Rows are points. The last column is the point's height on a tilted bowl or saddle (a function of degree 2), plus a little noise. Along how many of its main directions does it bend up, bend down or stay straight?
(in the rows, 128 means zero)

Points (18 x 4)
[[144 140 116 126]
 [105  96  38 185]
 [154  91  52 189]
 [124 135 132 121]
 [150 102 131 142]
 [127  90 102 149]
 [203 200 175 190]
 [107 115 134 129]
 [138 144 122 122]
 [164 166  50 172]
 [ 69 162 127 130]
 [169 149 127 139]
 [172 181 153 148]
 [134 175  65 146]
 [ 73 131 166 138]
 [ 85 103  89 148]
 [179  89  17 248]
 [156  97  79 164]]
Directions: 3 up, 0 down, 0 straight

Points (26 x 5)
[[168 120 155 157 110]
 [134 135  79 112 118]
 [ 94 107 103 116 123]
 [132  78 154 159 133]
 [142  78 149 146 122]
 [120 122  52  60  69]
 [ 90 121 112 151 170]
 [115 172  99 178 177]
 [114 204  59  92 205]
 [ 93 118  88 148 170]
 [151 107  73 249 249]
 [112 126 121 131 136]
 [ 87 112 150 128 120]
 [ 71 117 122 102 126]
 [ 96 152 115  97 160]
 [131 144 163 156 118]
 [132  98 169 106  85]
 [142 192 147 176 108]
 [180 104 170 178 119]
 [133  73 108 171 170]
 [ 96 147 130 114 154]
 [111 178  45 162 185]
 [125  62 133 160 149]
 [143 146 140 158 123]
 [133 145 159 164 120]
 [193  82 127 154 137]]
Directions: 2 up, 2 down, 0 straight

Points (45 x 7)
[[194  17 192  94 174 223  13]
 [ 49 157  54 147 186 105 188]
 [131  91 127  71 134 110 111]
 [ 80 118 131 172 196 107 150]
 [122 170 108 142 104 130  96]
 [140 125 180  97 151 136 125]
 [118  76 124 104 161 196  89]
 [152 107 133  37 123 108 113]
 [117  72  93 164 143 171  98]
 [111  75  92  52 139 202 108]
 [103  91  93 158 141 102 112]
 [115 153 147 144 133 124 116]
 [136 143 148  89 118 103 130]
 [120 161  96 158 127 144 102]
 [112  92 138 121  80 169  95]
 [133 139  85 100  92  92 101]
 [129  70  66 184 133 118  76]
 [164 160 181  93  70  97 126]
 [ 78  76 111 129  41 146  75]
 [146 179  33 191 103 130  63]
 [114  28 141 100  84  55  52]
 [141 125 136  73 106 115 119]
 [ 87  98  65 100 183 127 156]
 [116 160 113  56  50 120 106]
 [ 34 181 109 129 197  84 199]
 [ 15 152 175 111 198 113 162]
 [113 133 118 107  99  84 112]
 [124 184 122 143 135 139 108]
 [142 121  64 181 127  58  70]
 [109 122 165 220  96 186  63]
 [175 158 179 161 151  85 156]
 [ 71 155 109  37 139 169 135]
 [100 174  97 189  44 165  25]
 [216 106 138  90 107  96  96]
 [ 78  94  84 122 149 157 132]
 [ 35 148 156  64 198 111 174]
 [155  72 136 155  65 181  86]
 [137 177 139  98 145  66 161]
 [129 127 126 161  98  90  86]
 [137 186  80 137 109 184 108]
 [135 191 131 141 164 149 116]
 [161 144 120 137 184 107 138]
 [ 97 148  85  87 129  96 146]
 [165 124 123 124 143 136 115]
 [115 134  73 194 232 207 107]]
Directions: 2 up, 2 down, 2 straight

Points (66 x 9)
[[139 118 199 106 154 143  90  74 134]
 [107 132 149  72 130 148 135 178 163]
 [ 81 137 168  87 190 104 185  93 202]
 [110 171 142  88 119  59 117 149 172]
 [140 104  70 124 171  47 120 139 147]
 [121 111 141 202  45  26  84 137 159]
 [213  87  62  87 157 139 139 119 185]
 [125 122  88 126 184  84 130  97 148]
 [172  88 194 140 133 157 171 118 171]
 [194  61 117 134 190 166  75 187 239]
 [188 145 131 117 154 167 128 133 149]
 [175 160  84 146 155 147 137 168 150]
 [212 122 155 141  61 101 140 106 124]
 [137 157 122 137 143 112 149 148 147]
 [ 62  93 142 157 146  99  93 115 178]
 [164 129 148 146 110  67 117 133 163]
 [162 126 170 134  88 127 102 122 133]
 [178  96 139 139 137 114 149 106 155]
 [117 162 124  64 150  99 121 186 162]
 [101 111 154 107  94 135 158 176 143]
 [ 99  74 172 182 145 116 111 164 220]
 [155 105 183 150 111  94 153 139 157]
 [149 187 157 146 131  68 103 157 198]
 [102 129  41  98 133 130  79 118 133]
 [169 126  95 136 111 118 162 118 125]
 [137 139 152  76 185 119  77 126 168]
 [185 114 124 125 112 168  76 213 192]
 [137  66 170  63 150 135 154 194 228]
 [ 91 117 126  32  78 243 166 113 146]
 [103 122 115 129 133 133 101 137 139]
 [125 127 133  95 134 135 119 137 141]
 [163 170 135  94 167  91 191 132 181]
 [102  55 108 182 207 140  56 120 210]
 [172 151  44 120 191 200 174 168 151]
 [144 159  93 119 150  68 145 147 145]
 [157 140 145 147 130 107 160  93 133]
 [161 156 119  99 141 118 109 129 146]
 [104 160  94 119 108 155 107 105 109]
 [150  97  91 142 176  75 105 138 171]
 [140 119 149 132 110 157 168 130 126]
 [ 92 100 158 117  84 113 142 103 110]
 [ 89 116 136 136 135 135 139 109 137]
 [108 130  93 176 138 153  92 166 154]
 [106  63 142 207 113 164 159  92 145]
 [ 82 114 157  99 122 131 139  91 134]
 [114 144 164 167 139  98 221 136 177]
 [125 117 148 133 115 128 183  97 118]
 [101 158 140 128 149 121  40  98 143]
 [122 138  58  85  87 136 134 152 107]
 [141 166 137 121 106 117 106 111 123]
 [136 153 105 128 187 114  87  73 135]
 [144 153 153 121 126 165 115 100 107]
 [121 173  44 121 101  90 105 109 139]
 [101 120 164 133 159 180 189 107 171]
 [133  92 133 122 146 143  86 120 155]
 [156  93 122 222 106 127  70 154 213]
 [ 85  85  64 116 157 176 124 113 146]
 [ 37 139 138 112 138  75 114 148 192]
 [107 214  48 144 103 155 134 114 146]
 [171  81 123 113 153 126  58 102 191]
 [190 108  62 125 139  97  68 195 197]
 [ 29 133 127 154 120 165   7 119 177]
 [122  95 165 152 128 158  77  91 130]
 [139 191 108 112  78 123 112  97 109]
 [197 108 123 108 130  45 208 162 145]
 [ 86 153 118  68 126 142 224  21 178]]
Directions: 5 up, 2 down, 1 straight

Points (64 x 9)
[[119 161  63 180 118  91  69 169 171]
 [126  48  89 103 137  53  84 146 178]
 [147 118 156 119 111 132 139  59 168]
 [116 133 119 116 162 159  85 149 117]
 [ 97 164  85 107 107  90 105  99 111]
 [189  87 100 217 205 141  80 137 249]
 [152 175 142 108 142  76 110 115 155]
 [ 96 100 188 138 184 124 143 132 119]
 [113  59 157 140 127 113 137  81 158]
 [168 128 164  99  81 170 112 130 155]
 [145  88 124  69 138 145  71 122 164]
 [ 84 140 150  87 207 167 161 103  78]
 [102  79 119 176 133 204 112 151 154]
 [149 138 153 134 173 101 130  52 178]
 [132  63 155 114  62 191 129 138 149]
 [135 115 103  97 104 115  85 168 133]
 [117  91 199  97 135  85 144 133 167]
 [162 112 202 166  89 114 135 141 181]
 [152 118 121 180 130 132 106  63 180]
 [ 87 188 158  97 110 115 153 148 124]
 [ 92  82 189 110  78  97 119 150 168]
 [ 43  68 112 149 148  90 104  86 129]
 [141  95  91 183 164 172  93 127 180]
 [145  97  98 141  89 131 145  92 124]
 [ 96 119 127 145 176 109 136 120 104]
 [104 160 132 133 132 124 157 119 118]
 [140 110 166  97 140  55 138 161 151]
 [ 83 180 173 129 158 125 169 123 122]
 [134 148 135 123 164 112 184  75 134]
 [149 159 159 146 119 107  92 130 173]
 [103 155 129 165 122 171 126 164 125]
 [119  84 119 133 115 115  76 144 162]
 [ 92 136  68 111 125 217 150 172 106]
 [116 168 118 113 149 163  95 144 111]
 [111 142 136 113  77 171 132 143 128]
 [108 108 129 101 116 150 101 123 132]
 [101 140 119  79  88  84 106 131 123]
 [158 107 192 153 167 160 167 153 147]
 [135 189 142 101 180  70 147 114 132]
 [149  89 131 174 115 127 141 196 148]
 [124 194 111 133 104 197 134  60 171]
 [118 119 132 152  86 144 135 123 138]
 [ 67 159 231  94 132 142 172  99 193]
 [180  94 144 165 194 195 125 130 176]
 [ 95  93   7 140 131 161 166 194 130]
 [147 103 138 136 148 201 150 118 145]
 [171 108  73 201  78 126 160 136 143]
 [165 137 177 116 158 150 137 128 155]
 [113  84 172 159 129  98 107 145 166]
 [188 147 124  98 154 163  98 194 136]
 [120  92 116 158 101  91  51 217 204]
 [ 47 136  94 107 136 177 104  73 105]
 [139 149  79  60  83  99 139 158  81]
 [125  86  87 137 106  99  89 170 156]
 [128 114  95 155  92 156 118 117 140]
 [133 106 180 178 100  80 110 117 191]
 [ 96 177 142 194 152 198 201  28 199]
 [121 186 110 129 140  77 108 136 125]
 [135 137 125 176  70 172 110 148 156]
 [137 153 145 132 137 135 141 128 133]
 [198 120 101 138 111 128 145 125 124]
 [ 85 103  22 171 175 114 141 121 111]
 [ 86 149 147 164 115 139 146 119 133]
 [123  86 147 124 141  71 168 163 129]]
Directions: 4 up, 1 down, 3 straight
